Each row of a before or after table is a point. The points were changed in one or more steps. Then noise was added and the rows were shuffled. The steps act on columns, c1 being the first. Name the steps. A step turns or swaps two columns, mirrors them in a line or flattens them onto one, adds a multiple of one to another, or multiplies or shifts one. Angles are multiples of 10 degrees, from the lower column toward the higher: turns from -170 to 170, lines from 10 to 170 but not 90. Use the fewest steps. Two steps may share a column if one is a turn and the other turns, adds or multiplies; they go together, in the order done. Otherwise the lowest column goes first.

Before (10 x 3)
[[-2.8 14.1 -1.4]
 [-6.8 -0.2  1.3]
 [-5.3 -4.0  3.0]
 [-2.9  2.7  2.4]
 [-6.0 -2.3  0.5]
 [-6.4 -1.1 -1.8]
 [-1.9 -3.6  0.9]
 [-6.9  3.1 -8.4]
 [ 2.8  4.0 -3.6]
 [ 2.4  1.9  2.7]]
After (10 x 3)
[[ -5.2  -0.5  -0.1]
 [ -3.2   0.0   6.6]
 [  3.9  -6.2  -4.4]
 [ -6.8 -12.6   2.5]
 [  2.9   1.7   4.6]
 [  4.8  -4.5   5.6]
 [  6.2  -2.3   4.6]
 [  6.5  -0.1   7.3]
 [  0.0  -4.1   6.7]
 [  5.5  -3.0   2.1]]
Steps: turn c1 and c2 by 140 degrees; shift c3 by 4.0

Before (14 x 8)
[[ -2.4  -0.5   2.7   8.2   7.8  -8.3   0.0  -3.4]
 [ -1.7   0.4   3.2   1.6   1.2   6.8   5.4  -6.8]
 [  0.9  -1.2   2.1   1.9   2.2   7.0   5.9  -3.9]
 [ -3.2  -1.8   1.8  -0.1   5.7  11.9   3.6  -9.0]
 [  2.2  -1.3  -1.0   2.0   7.0  -7.4   0.0   1.9]
 [ -1.5  -7.7   0.7   2.1  -4.8   8.0   6.0   1.9]
 [ -5.8  -5.2  -1.3   4.1  -3.8   4.7   2.8   0.6]
 [ -0.1   5.7  -1.3   4.2   3.6  -2.9  -2.2   0.0]
 [ -7.0  -1.6  -0.1  -0.4  -2.5   0.7   6.6   0.0]
 [  2.4   2.8   5.0   5.3   5.2  -5.8  -5.6  -6.0]
 [ -2.2  -4.6   2.5  -3.8  -2.4   2.2   3.1  -3.0]
 [ -4.8  -7.6  -3.5  -1.3  -1.0   5.1   0.0   1.9]
 [ -0.7  -0.2   0.0   3.8   1.5   7.7   7.5 -13.0]
 [  1.4  -0.9  -4.1   4.6   2.8  -8.6  -2.0  -3.3]]
After (14 x 8)
[[-2.2 -3.5  3.5 -3.8 -4.8 -0.8  1.9 -1.8]
 [-1.8 -6.7 -1.8  2.2 -6.4 -1.1  2.7 -1.3]
 [ 2.3  3.4  6.9  5.2  7.5  1.2 -3.1 -3.7]
 [ 1.6  0.1  2.2  4.2  4.3 -0.3  0.9  4.8]
 [ 2.2 -0.4 -2.0  1.6  9.2 -1.2  2.7  0.5]
 [-0.8  1.0 13.0  4.0  0.9 -1.8  4.4  2.4]
 [-3.3 -0.7  9.2 -0.1  2.6  0.2 -0.4 -0.1]
 [ 1.1 -0.4  3.9  1.7  3.2 -1.1  3.0 -1.7]
 [ 0.1  6.9 -0.1  3.9  3.5  0.2 -0.7  1.2]
 [-5.0 -6.5 -2.6 -1.5 -5.9  0.5 -1.5  3.1]
 [-2.0  1.3  7.4  1.6 -0.2 -0.8  2.5 -2.1]
 [-2.4  0.6  3.9  8.4  5.4 -1.1  2.7 -1.9]
 [-7.3 -1.0  0.2 -0.5 -9.6 -2.1  5.3  0.2]
 [-5.8 -4.4 -0.8  4.2 -9.8 -0.3  1.0  1.4]]
Steps: add 1 times c1 to c5; shift c2 by 1.0; mirror c3 and c8 in the line at 140 degrees; flatten c6 and c7 onto the line at 110 degrees
